Each point is reached from the start by the listed moves, each made once or not at all, plus a little noise. Say if it took an odd or an even number of moves. Then give how often each move was made.

Moves:
(1): [101  26  17 -45]
(2): [-43  73 -52  31]
Start: [-15 -41  -9 -19]
Points:
[-19 -37 -10 -20] => even (0, 0)
[ 43  59 -47 -35] => even (1, 1)

Moves:
(1): [ 68 -23 -12 -30  10 -17  20 -30  -1 -10]
(2): [ 20  41   7  -3  15  -2   5   9  -2 -16]
(3): [ 15 -16  62 -31   2  39  -8  19  23   0]
(4): [ 16 -19  17  78   4  18  32  12  -6 -12]
(5): [-18 -10   4  -6  44  -9  16   4  17   1]
(6): [  7   3 -31 -10   4  42  -2  -3  11 -13]
(7): [-29   1  10  -7 -24   2  58   2 -19 -20]
(8): [  8 -10 -18  -7   2   4   3  45  -4  13]
Start: [ 58 -26  24  30 -13 -21 -11  43  -7  -1]
Points:
[ 58 -19  87 -22  27  13  60 120   6 -23] => odd (0, 1, 1, 0, 1, 0, 1, 1)
[ 67 -65  98  61 -31  42  72 121 -17 -21] => even (0, 0, 1, 1, 0, 0, 1, 1)
[114 -24 -17 -37  41  -1  88  69  -6 -44] => even (1, 1, 0, 0, 1, 1, 1, 1)
[ 74 -14  42  90 -13   2  88 109 -43 -34] => even (0, 1, 0, 1, 0, 0, 1, 1)
[100 -74  12  56  26  13 111  24  -2 -52] => odd (1, 0, 0, 1, 1, 1, 1, 0)
[ 99 -52  25  -4 -24 -41  69  14 -28 -27] => even (1, 0, 0, 0, 0, 0, 1, 0)

Moves:
(1): [45 -7 -2  1  8  6 -6  5  6  2  9  3  2 -2 18  0  4 19 -3 11]
(2): [ 10  25 -19   8  -8  -4   2   4   4  -2 -10  -8   3  -1   4 -18   3  -7
  -4   5]
(3): [ 15  22  40   3  -9   2  -1   5   5   6 -12   3  -8  -1   8  -2   3 -12
  -4  -3]
(4): [ -5  -2   7  47   3   4 -14  11  -2  -1   8  -2 -13   3 -13  14 -17  -7
   3  10]
(5): [ -9   4  -1   2  25  11 -14   1   5   3   7   5  -4   8   0 -10  -1  -3
  -9  -9]
(6): [ -6   8   2  -2 -18  35  -3  -6  -7  -9  -4   7   7 -14  -7 -10  -8  20
 -13   6]
(7): [ 12   1  -4  -7  15   0  50 -12  -5  14   9  12  -7  -3  -4  10 -13 -13
 -16   3]
(8): [  0   5  -5  -5  -6  17   7  43 -11  -4  -5  -4   2   5 -10   4  -1 -12
   6   5]
(9): [  5  -3   0   5   3 -10   5  10  48 -14  -1  10   4 -11 -15   6   0  19
  10  -5]
(10): [ 3  2  0  2 -1 11 -4  1  9 35 13 -1 -3 -8 -4  1 11  2 -2  3]
(11): [ -9  12   4 -17  -5 -24 -15  10   7  -5  41  17   7   8   0 -18   5   1
 -12  11]
(12): [  5  10  -2  -1  -2 -17 -10   3 -11   0 -15  50 -10 -12 -10   2   2 -13
   5 -24]
(13): [-10  -1  13   2   1   0   0  -2   0   5   0   1  33   0  20   4   8 -17
   9   2]
(14): [  7   3  -6   5  -2   4   5 -10  -3  -2   0   2   3  31 -14  -2   6  -4
   2   4]
(15): [-18   2  -8  12  -8   5  12   6   7  10  -2  11 -22  11  57  -1  -4  12
   2  -5]
(16): [ -3  21  -2 -11   3  -2  -4  -4  -4 -10   7   4  -1  -1   1  40   5   0
  -2   6]
(17): [ -5   5   3   4  11   9   1  -1  -8 -19   5   0  -9 -13   2  -1  31   1
 -14   4]
(18): [-11   9   5   5   5  -6   6  14 -17   5  -8   0  11  -4  -6   1  -2  31
  -2  -4]
Start: [ 20   4  -5 -12  -8  25  28  -8  -7  -2 -15  16   2  -4  11  -7 -14  -2
  28   5]
Points:
[ -8  27  -7  56  40  65  78  65  18  25  13  49 -37 -17  18  17 -12  27
   5  11] => odd (0, 0, 0, 1, 1, 0, 1, 1, 1, 1, 0, 0, 0, 0, 1, 0, 1, 1)
[ 37  82  48  23 -16  37  38  24 -18  48  32 121   1 -28  70  36 -22  21
  -4  20] => even (1, 0, 1, 1, 0, 1, 1, 0, 0, 1, 1, 1, 1, 0, 1, 1, 0, 1)
[  5  94  14  39 -17  68  63  59 -27  13   9  59 -17  36  26 -41 -47   0
 -19  26] => odd (0, 1, 1, 1, 1, 1, 1, 1, 0, 0, 1, 0, 0, 1, 1, 0, 0, 1)
[ 30  68 -21  -6 -15   5  27  16  -6   0  22  45  43  39  89   1  11  28
  16  35] => even (1, 1, 0, 0, 0, 0, 0, 0, 0, 0, 1, 0, 1, 1, 1, 1, 0, 1)
[ 54  60  11 -10  -4  47  85  32 -23  -7 -30  19 -15 -16  10 -14   7 -42
  -3  19] => odd (0, 1, 1, 0, 0, 0, 1, 1, 0, 0, 0, 0, 0, 0, 0, 0, 1, 0)
[ 41  68  -4  32  11  55 -14  10  41 -52  47  53  37   4   8  -1  19  19
  -6  53] => odd (1, 1, 0, 1, 1, 1, 0, 0, 1, 0, 1, 0, 1, 1, 0, 1, 1, 0)
[ 43  44  -9  50   6  83  -6  25 -10  28  -1  21   6 -23   3 -27 -26  56
   3  29] => odd (1, 1, 0, 1, 1, 1, 0, 0, 0, 1, 0, 0, 0, 0, 0, 0, 0, 1)
[ 46  43  46  56 -27  87  15  69  28  10 -19  93 -14 -48  57   9  10   9
  30   8] => odd (1, 0, 1, 1, 0, 1, 0, 1, 1, 1, 0, 1, 1, 0, 1, 0, 1, 0)
[ 11  77  56  11 -18  51  56  65  16  19  35  61  36 -32 -22  42 -22   9
   6  41] => odd (0, 0, 1, 1, 0, 1, 1, 1, 1, 1, 1, 0, 1, 0, 0, 1, 0, 1)
[-30  64  -7  51 -16  51   5  23 -13   6  17  51  30  38  51 -46 -24  22
   3  29] => odd (0, 1, 0, 1, 1, 1, 0, 0, 0, 0, 1, 0, 1, 1, 1, 0, 0, 1)
